Rows are points. The points of each table are mixes of a few directions, plus a little noise. Count the directions of each table, and those that both share. Where both have some left over, give the other angles between the two spaces (their principal angles), to ten degrees, smallest first.
In the rows, 128 means zero.

First, 4 rows:
[[177 175 142]
 [146 146 133]
 [133 133 130]
 [ 56  58 108]]
Second:
[[ 57 172 132]
 [ 79 124 123]
 [204  97 127]
 [ 54 155 127]
 [177 119 130]
 [154  96 122]
 [168 133 133]]
Directions: first 1, second 2, shared 1

First (9 x 6):
[[104 149 249 110 104  79]
 [115 139 191 119 115 103]
 [125 131 143 126 125 122]
 [113 141 203 117 113  98]
 [141 117  63 138 141 154]
 [146 113  42 141 145 163]
 [120 135 167 122 120 113]
 [137 121  86 134 137 145]
 [152 107  10 146 152 176]]
Second:
[[119 188 198 142 105 103]
 [124  79 124 104 137 127]
 [134 125 100 133 134 139]
 [126  62 103 101 144 134]
 [112 164 216 125 107  94]
 [153 151  25 164 142 172]]
Directions: first 1, second 2, shared 1

First, 8 rows:
[[153 195  94  72 124 139 186 145 103]
 [167 147 116 100 137  14 151 160 142]
 [108  68 152 183 135  67  73 120 167]
 [122  77 168 154 129 170  95 112 120]
 [110 130 115 145 128 107 118 125 147]
 [122 126 128 134 127 134 124 125 130]
 [100 181  81 123 120 155 149 123 135]
 [142 102 169 115 124 237 129 114  80]]
Second, 7 rows:
[[134 169  91 165 137  97 125 154 138]
 [128 146 125  96 126 160 150 123 115]
 [139  82 147  96  88 161 149 103 100]
 [184 132 140 123 158   7 128 174 139]
 [ 43 172  89 144 147 143 108 104 183]
 [118 122 101 163  91 167 130 117 115]
 [151  72 203 110 150 161 106 122 106]]
Directions: first 3, second 5, shared 3

First, 11 rows:
[[ 54 193 169 162 142 107 214 108 134 108  95 106 105 186]
 [182 179 108  93 172 153 101 134  99  79 129 152  93 124]
 [188 156 132 137 124 133 147 108 134 148 131 160 119  50]
 [186  73  64 107 141 113  78 176 139 130 154 157 143  96]
 [122  79 119  98 135 103 119 163 162 152 127 164 126 122]
 [ 82 122 199 146  63 128 153  91 150 183  85  80 146 135]
 [133 168 131 169 101 115 151 121 126 127  83  64 139 153]
 [168  96  60 159 121 136  75 145  98 105 171  96 168 124]
 [ 52 107 167 121 147 126 175 107 143 143 166 187 115 123]
 [114 194 152 175 111 163 143  73  80  98 125  66 133 152]
 [123  45 114  40 152 134  54 178 145 132 146 182 119 141]]
Second (10 x 14):
[[128 128 127 129 128 127 126 129 129 127 127 130 129 129]
 [112 141 119 167  80  95  78 102 155  85  98 183 135 157]
 [126 130 126 133 122 125 121 125 131 122 124 136 128 132]
 [134 125 130 117 143 138 143 135 119 140 137 112 125 120]
 [116 137 121 156  92 103  89 108 149  95 105 170 134 149]
 [125 131 125 134 120 122 120 123 133 120 122 137 130 134]
 [152 109 143  72 200 176 203 167  87 193 172  47 118  87]
 [163  99 150  46 234 198 240 186  67 225 194   7 111  65]
 [122 132 124 142 111 116 109 118 138 112 117 147 130 138]
 [104 147 114 185  56  79  50  89 170  61  83 212 138 170]]
Directions: first 6, second 1, shared 0; angles 80

First:
[[122 130 137  95  96  85 184 124 133 170 137 143 145 130 144 148 165 113
  121  57]
 [158 120  94 194 162 172  28 121 138  44 127  85 107 171 132  74  68 126
  137 193]
 [107 137 174 121  77  99 222 132 139 183  81 163 127 104 119 154 107 128
   82  54]
 [127 126 117 105 142 126 118 129 118 133 154 126 137 123 131 136 164 129
  150 143]
 [131 127 125 159 154 167  84 133 124  94 114 117 111 122 111 112  91 143
  130 191]
 [128 128 131 138 130 137 123 129 129 122 119 128 123 126 123 124 113 132
  124 138]
 [142 124 106 148 150 148  76 125 128  90 140 106 122 147 132 106 116 127
  143 165]
 [107 135 160  91  91  91 214 132 129 191 113 161 140 101 126 164 153 127
  107  62]
 [131 125 110 125 167 157  77 133 113 104 151 116 127 120 120 123 143 140
  157 196]
 [117 133 150 121 103 112 176 130 132 158 107 146 129 115 124 143 124 128
  107  90]
 [139 124 104 112 136 115 106 121 127 120 164 115 140 149 148 123 165 115
  152 120]]
Second, 8 rows:
[[161 117  68 141 168 141  27 114 128  62 186  81 133 181 157  88 151 110
  175 172]
 [106 136 168 119 102 120 196 138 128 172  90 158 124  92 109 156 112 139
   96  99]
 [130 128 127 128 129 128 126 127 128 127 129 126 128 128 129 127 129 128
  129 129]
 [140 124 107 133 141 133  93 124 128 106 148 112 130 146 137 115 135 122
  144 142]
 [130 127 125 128 130 129 123 127 128 126 131 125 128 131 129 127 130 127
  131 130]
 [147 121  95 135 151 136  70 120 128  91 161 102 131 158 144 106 143 118
  154 152]
 [125 130 135 127 123 126 140 129 128 135 122 134 128 122 125 133 124 131
  123 124]
 [ 88 142 199 113  80 111 249 144 129 206  58 184 122  63  94 175  99 148
   71  76]]
Directions: first 3, second 1, shared 1

First:
[[120 162 114 105 122 158 182 156  86 147 155 135  60 128 127 136 146 166
   86  51 128 163 139 117 136 159 161  97 123  65 146  98]
 [140  88 165 131 120  95 131 119 136 128 122 109 176 124 126  98  96 107
  133 167 124 104 125 143 109 124 137 128 136 149  90 145]
 [131 126 151 105 112 132 198 157  80 156 152 116  81 125 125 103 120 162
   84  63 118 154 138 135 116 161 178  80 125  65 106 106]
 [115 197  95  94 121 167 191 142  94 134 184 142  92 141 112 169 155 154
   61  59 143 153 164  94 154 166 166 131 138  75 182  98]
 [133  85 128 172 145 104  28 102 185 104  66 133 168 121 144 119 124  93
  216 210 124 101  92 147 119  75  58 155 118 204 110 163]
 [114 174  86 120 136 169 134 144 111 132 138 148  62 129 132 157 166 157
  117  71 130 160 130 109 147 138 124 120 117  93 168 105]
 [134 103 139 145 133 103  90 106 160 114 109 124 186 128 127 123 112  96
  158 188 131  99 120 133 124 105 103 155 134 178 117 152]
 [139  84 153 150 132  89  80  98 171 112 101 114 206 126 127 110 100  86
  168 211 127  87 115 143 116 100 101 157 137 193  98 162]
 [123 115 103 164 149 135  43 120 162 114  73 146 106 121 150 133 150 122
  203 155 120 133  91 139 129  87  63 137 107 163 134 141]
 [132 104 130 148 134 116  88 119 150 121  99 128 139 123 136 118 123 116
  165 159 122 118 111 141 121 105 100 132 120 155 111 142]
 [127 169 144  74 102 136 248 142  73 145 208 114 136 141  98 135 112 146
   18  68 140 133 180 105 135 188 216 117 156  64 141 102]]
Second:
[[116 120 108 166 142 167 110 115 137 121 117 146  71 104 169 118 154 165
  144 142 106 154 120 126 129 112  85 114  94 109  93 115]
 [107 125 126 145 139 131  99 108 139 105 161 125 162 120 125 128 141 137
  121 181 137 135 131  80 147 127 116 179 111 114  95 139]
 [181 122 161  53  55  39 152 210  86 191  84 125  38 101  49 112  85  60
  158  23 138 156 125 159 152 137 227  96 152  59 181 152]
 [157 126 112 101 103  79  48 199 120 168  30 148   7 109  88 132 136  85
  240  36 131 170  73 162 149  95 134 102 116 100 194 149]
 [116 120 152 125 122 125 167 113 113 119 191 111 169 121 120 111 119 146
   71 164 132 131 154  85 135 153 159 156 125  88  75 129]
 [130 129 136 118 121 113 136 120 130 122 149 121 166 128 112 131 118 113
  111 148 138 118 142 112 138 135 144 153 138 129 126 137]
 [113 126 137 131 132 123 125 112 129 112 168 116 177 129 119 127 128 132
  104 169 140 125 138  89 138 137 136 169 126 118 102 136]
 [133 133 112 158 122 161 161  68 167 106 156 146 152 103 160 139 122 119
   88 210 111 103 181 128 143 121 105 151 136 155 107 126]
 [139 134 105 164 119 173 171  64 172 109 144 156 133  98 174 139 122 119
   90 206 101 100 186 146 138 116  96 132 138 166 112 119]
 [113 139 126 118 171 139 107 154 112 130  93 110 163 192 138 138 140 150
  155  65 142 108  78 161  77 131 104  83 139 186 175 111]
 [104 135 132 129 182 160 132 145 103 124 112 104 172 200 157 130 144 179
  129  67 135 108  80 160  62 143 100  69 134 183 151  96]]
Directions: first 3, second 5, shared 2; angles 90

First, 10 rows:
[[169 104 132 129 102 145 154  92 129  84  83 101 120  95 146 122 105 179
   96 159 105  97 116 177 119 105  92 175 140 142 138  92]
 [128 116 136 145 133 120 127 132 122 152 164  89 168 126 119 186 138 108
  166  96 141 174 138  87 148 173 162  60 137 139 134 143]
 [ 98 159 126 151 124 154 140 117 104 165 140 112 101 117 121 156 133 100
  187 141 143 217 117  63 117 150 103 127 148 156 152 147]
 [121 108 141 121  90 154 134  97 157 113 115 104 123  89 125 139 118 132
  138  99 128 126 110 141 112 131 128 135 120 139 159 117]
 [167 106 145 163 137 101 151 113  99 114 109 106 160 153 149 132 109 200
  124 177 102 120 162 164 142 126  99 135 162 129 110 117]
 [ 94 159 113  86 130 160  99 155 161 133 136 169  84 108 105 101 135  48
  105  84 166 111  91 103 114 118 160 135  88 124 132 142]
 [150 138 184 169 173 117  98 166 124 103 128 145 161 168 129 104  88 123
   82 118 164  71 157 136 155 139 186  82 134 106  81 164]
 [ 82 136 105  98 135  79 103 154 142 160 152 186 130 172 122  89 167 123
  142 118 106 109 149 140 117 103 130 129 103  87 119 128]
 [160  96 108  88 104 137 130 115 154 103 117 104 136  84 128 141 133 128
   94 102 120  91 102 159 130 128 143 131 110 135 135  97]
 [110 163  91 127 151 107 139 142  91 162 131 166  98 167 134 102 153 139
  148 191 106 165 139 114 120 103  74 174 144 125 113 126]]
Second (9 x 32):
[[156 145 102 145 159 126 145 142  80 157 142 103 133 133 131 168 139 117
  142 166 133 189 128  82 152 152 114 111 155 155 115 135]
 [ 99 111 155 111  96 131 111 114 177  99 114 153 123 123 124  88 117 139
  113  89 123  66 128 174 104 104 143 145 100 101 141 121]
 [ 99 111 155 111  97 130 111 114 176  99 114 153 123 123 125  88 117 139
  114  90 123  67 128 174 104 104 142 145 101 101 141 121]
 [122 125 133 125 122 128 125 125 137 122 125 133 127 127 127 120 126 130
  125 121 127 116 128 137 123 123 131 131 123 123 131 127]
 [144 137 114 137 145 127 137 136 102 144 136 115 131 131 130 150 134 122
  136 149 131 161 128 103 141 141 120 119 143 143 121 132]
 [ 96 109 158 109  93 131 109 112 182  96 112 156 122 123 124  83 116 140
  112  85 122  58 128 180 101 101 144 147  97  98 143 120]
 [ 97 110 157 110  94 131 109 112 180  97 113 155 122 123 124  85 116 140
  112  86 122  61 128 178 102 102 144 146  98  99 142 121]
 [184 161  76 161 189 123 162 156  34 184 156  79 138 137 135 206 149 106
  156 203 139 249 128  38 175 175 100  95 182 181 102 141]
 [154 144 103 143 157 126 144 141  84 154 141 105 133 132 131 165 138 118
  141 163 133 185 128  86 150 150 115 112 153 153 116 134]]
Directions: first 6, second 1, shared 1
